Each point is reached from the start by the listed moves, each made 0, 1 or 2 times, or once backwards (-1), plus a little noise. Say if it took an odd or an even number of moves. Then give how often each move was made.
(in the rows, 128 means zero)

Moves:
(1): [160 125 122 116]
(2): [118 136 161 125]
Start: [128 146 140  81]
Points:
[104 141 113  95] => even (-1, -1)
[139 157 202  61] => odd (1, 2)
[191 141 128  55] => even (2, 0)

Moves:
(1): [125 142 132 123 128 131 136 119 124 124]
(2): [124 138 124 124 117 128 121 140 135 136]
(3): [111 133 123 137 109 106 123 118 139 118]
(4): [133 131 126 150 132 136 128 134 143 124]
(5): [115 126 109 141 136 141 123 122 140 141]
(6): [113 124 125 144 116 139 135 132 131 140]
(7): [119 134 134 134 123 118 134 124 120 139]
(8): [125 120 122 133 138 146 112 143 111 105]
(9): [116 129 139 112 144 129 136 135 132 138]
Start: [122 127 132 130 112 129 127 118 130 113]
Points:
[ 62 114 108 249  89 139 142 111 168 151] => even (-1, -1, 1, 2, 1, 2, 2, 0, 0)
[139 140 151 200  88 151 180 108 137 141] => odd (1, -1, -1, 2, -1, 2, 1, -1, -1)
[ 59 117 121 103 127 129 101 144 139 125] => even (-1, 1, 1, -1, 1, 0, 0, 1, 2)

Moves:
(1): [139 128 134 120 127 137 120 145 133 120 140 134 126 134 137 118 137 127
 119 133  99]
(2): [124 133 143 132 138 126 123 132 131 136 141 135 128 124 114 127 122 137
 135 129 129]
(3): [132 127 124 117 122 124 121 140 128 123 130 121 139 124 114 128 139 125
 126 119 123]
(4): [132 130 135 130 116 136 126 123 118 136 129 154 127 127 129 130 130 131
 129 127 135]
(5): [136 127 136 115 126 119 140 125 126 141 128 134 125 127 137 128 128 137
 133 127 128]
(6): [129 124 136 119 130 130 130 121 120 124 121 126 126 133 134 128 130 129
 125 128 126]
(7): [120 124 124 130 122 137 125 128 126 125 131 130 122 134 126 130 126 137
 118 132 137]
(8): [118 119 121 139 137 121 119 148 127 126 130 137 136 132 143 138 152 133
 130 135 125]
(9): [142 133 130 114 124 123 119 127 127 129 126 134 132 141 134 112 126 135
 114 134 135]
(10): [124 131 127 125 119 137 133 136 120 142 132 124 120 124 128 130 136 122
 128 135 124]
(11): [131 125 124 135 135 141 133 121 125 126 138 133 123 108 129 131 134 128
 124 134 132]
(12): [122 140 134 116 123 123 129 124 135 118 134 141 123 128 126 130 127 116
 143 128 137]
(13): [123 137 133 118 123 128 135 117 129 122 129 132 140 128 135 143 130 133
 127 129 120]
(14): [118 118 130 132 135 121 138 130 140 124 128 140 141 131 129 124 129 121
 138 139 129]
(15): [124 126 134 132 127 135 126 124 127 135 136 132 122 134 131 135 139 121
 128 122 133]
(16): [132 119 133 123 125 126 108 126 123 132 124 132 133 129 119 148 125 145
 125 138 130]
(17): [131 128 123 130 124 125 128 116 116 116 145 143 119 150 122 118 134 125
 129 134 129]
(18): [121 128 113 118 116 129 113 123 128 127 130 140 129 122 138 107 128 131
 139 124 130]
Start: [130 115 134 122 136 127 133 131 121 117 121 130 133 129 134 130 135 126
 126 118 132]
Points:
[ 86  90 128 140 143 121  66 148 156  85 192 209 169 132  91 100 148 128
 180 128 112] => odd (1, 2, 1, 0, -1, -1, 0, 0, -1, -1, 0, 0, 0, 2, 1, 1, 1, 2)
[127 105 133  88 107 187  59 168  63 113 152 159 146  61 111 189 204 165
 113 145  82] => even (1, 1, 2, 1, -1, 2, 0, 1, -1, 2, 2, 0, 1, -1, -1, 2, 0, 1)
[103 135 166  98 147 154 101 152 106  77 206 160 125 103  76 238 172 175
 118 172 107] => even (1, 2, 1, -1, 0, 0, 2, 1, -1, 1, 2, 2, 2, -1, -1, 2, 1, -1)
[201 114 147  42  99 139 131 108  95 159 138 140 131 109 138 127 175 125
  92 114 147] => odd (0, -1, 2, 0, 2, 0, -1, -1, 2, 1, 2, 0, 0, 0, 2, 1, 0, 0)
[ 80  65 147 121 134 154  92 163 158 111 144 174 153 148 174  98 151 145
 135 114  91] => odd (2, 1, 0, 0, 0, 1, 2, 0, -1, -1, -1, -1, 0, 2, 2, 0, -1, 2)
[151 130 167  26  97 148  93  76  83 137 190 177  78 125 108 143 150 155
 129 128 178] => odd (0, 1, 1, -1, 2, 1, 1, -1, 1, 1, 2, 2, 0, -1, 2, 2, 1, 1)
[108 143 166  89  79 158  97 114  69 204 179 249 103 108 136 177 164 198
 138 140 206] => odd (-1, 2, 0, 2, 2, -1, 2, 1, 1, 2, 1, 1, 1, -1, 1, 1, 0, 1)
[ 89  96 119 111 102 127 103 157 110 151 223 216 118 155  90  66 190 110
 176 132 153] => even (0, 2, 2, 0, 1, -1, 1, 0, 0, 2, 0, 0, -1, 2, 2, 0, 2, 2)

Moves:
(1): [135 130 125 129 133 127 129 130 127 133 130 125 130 133 134 136 133 129
 126 125 123 129 130 130]
(2): [141 125 133 130 128 130 129 134 127 133 130 127 139 123 134 137 128 132
 127 143 132 120 129 133]
(3): [131 119 123 126 124 132 125 124 128 127 127 130 129 124 138 129 127 120
 123 128 124 120 131 119]
(4): [122 128 122 130 136 129 121 130 134 133 124 135 128 134 130 129 129 126
 124 126 133 128 130 136]
(5): [125 129 120 124 131 130 113 133 132 130 136 122 132 123 133 123 138 132
 142 124 126 136 135 135]
(6): [129 130 132 121 145 126 120 114 121 124 128 125 115 124 126 129 136 131
 128 138 134 124 127 124]
(7): [117 125 124 131 130 127 124 133 135 122 133 117 130 121 129 129 136 129
 125 124 136 131 125 127]
(8): [141 128 121 133 117 127 132 134 131 128 131 129 132 120 121 121 135 134
 115 128 124 123 119 139]
(9): [124 132 146 123 125 127 128 123 131 131 124 120 120 134 124 128 133 124
 149 127 139 122 133 132]
(10): [130 114 137 139 121 112 128 135 129 129 134 139 121 121 122 124 127 138
 126 140 118 117 126 121]
(11): [132 125 137 134 127 134 135 128 126 130 132 112 124 125 128 118 129 134
 127 130 134 118 134 144]
(12): [138 136 125 130 128 130 135 121 140 123 142 127 123 131 136 119 120 124
 129 132 130 149 130 128]
(13): [130 139 123 126 124 133 138 126 129 134 140 120 137 119 128 122 147 132
 119 133 128 120 130 125]
(14): [132 132 138 122 126 127 121 120 146 144 131 110 126 120 118 138 126 142
 131 129 116 137 135 119]
(15): [125 133 126 131 137 131 120 131 133 134 117 128 128 121 133 119 132 128
 142 127 121 130 128 117]
(16): [127 129 126 120 132 128 136 141 139 112 138 136 127 143 118 131 118 132
 111 126 127 123 131 120]
(17): [122 117 126 120 121 136 136 131 132 118 133 131 130 134 134 127 128 132
 141 126 117 142 127 131]
(18): [126 137 124 125 123 131 135 117 123 129 123 130 130 129 134 129 131 144
 128 128 138 126 122 133]
(19): [124 131 122 124 125 125 141 129 131 126 123 131 111 131 119 141 128 128
 114 127 137 130 137 127]
(20): [118 113 141 125 139 126 132 130 130 133 114 148 132 128 110 128 124 125
 130 113 122 124 135 122]
(21): [126 137 131 135 122 142 126 133 135 121 131 139 132 131 118 121 123 127
 124 117 124 127 141 117]
(22): [130 129 129 128 127 126 127 134 129 126 128 128 136 125 131 126 130 127
 116 132 123 125 130 137]
(23): [126 132 120 124 123 130 132 123 129 127 122 117 132 140 124 122 130 130
 136 129 132 140 135 126]
(24): [126 125 133 130 127 128 137 116 127 124 127 119 123 120 125 134 125 123
 141 133 130 109 131 132]
Start: [136 136 129 108 127 126 130 124 125 130 119 132 137 130 129 146 128 129
 126 125 133 139 136 131]
Points:
[ 53 202  62  95 114 153 142 115 110 132 104  94 138 126 124 116 227 173
 161  83 198 186 167 109] => odd (0, -1, -1, -1, 2, 0, 2, -1, 0, 0, 0, -1, 2, -1, 1, -1, 0, 2, 2, 0, 1, -1, 2, -1)
[146 148 150 106  68 133 173  76 101  78 188  30 128  77 130  66 223 168
 157 183 178  51 127 222] => odd (-1, -1, 0, -1, 1, 2, 1, 2, 2, 1, 2, 0, 2, -1, -1, 0, 1, 1, -1, -1, 0, 2, 1, 2)
[134 154 101 102 150 137 117 148 111  97 168 131 134 161 159 116 187 203
  76 154 160  81 174 146] => odd (2, 0, 1, 1, 2, 2, 0, -1, 0, 2, 2, -1, 1, -1, 0, 2, 0, 2, 0, -1, 1, 1, 1, -1)
[154 128 117 132 103 177 162 147 177  90 222 134 178 104 126  94 119 101
  72  79  82 128 182  94] => odd (1, -1, 2, -1, 1, -1, 1, 0, -1, 0, 1, 2, 2, 0, -1, 1, 0, -1, -1, 1, 2, 0, -1, 1)
[125 116 147  82 109 156 158 141 167 120 130  80 157 107  88 159 186  98
 115  88 163 100 225 165] => even (1, 1, 2, -1, 2, 0, 2, 1, 2, -1, 1, 0, 1, 0, -1, 0, 0, -1, 2, 2, 1, 2, 1, 1)
[177 197 195  78 198 169 128  72 167 162 155  70 126 108 161 130 152 133
 195 185 158 105 175 124] => even (0, 2, 0, 1, 0, 2, -1, -1, 2, -1, 1, 2, 2, 1, 2, 1, 0, 0, -1, 0, 0, 0, -1, 1)
[138  68 203  67 133 133 146  94 159 165 123  79 108  80  58 155 177 172
 199 154  92  76 215 149] => odd (0, 1, 1, 0, 2, 2, -1, 1, 1, 1, 2, -1, 1, 2, 0, 0, 2, -1, 1, 2, 0, 0, 1, 2)
[124 123 131 114 119 101 132 149 131 159 110 152 140 177  91 165  99 140
  86 112  87 169 150 112] => even (1, -1, -1, 1, -1, -1, -1, -1, -1, 1, 0, -1, 0, 1, -1, 0, 0, -1, 0, 0, 0, 0, 1, -1)
[129 181 135  96 158 137 187 109 179  51 155  93  62 191  94 172 120 106
 127 178 249 128 186 134] => odd (0, 2, -1, 2, -1, 2, 2, 0, 2, 0, 0, 2, 0, -1, 0, 2, 0, -1, 2, -1, 1, -1, 2, 2)
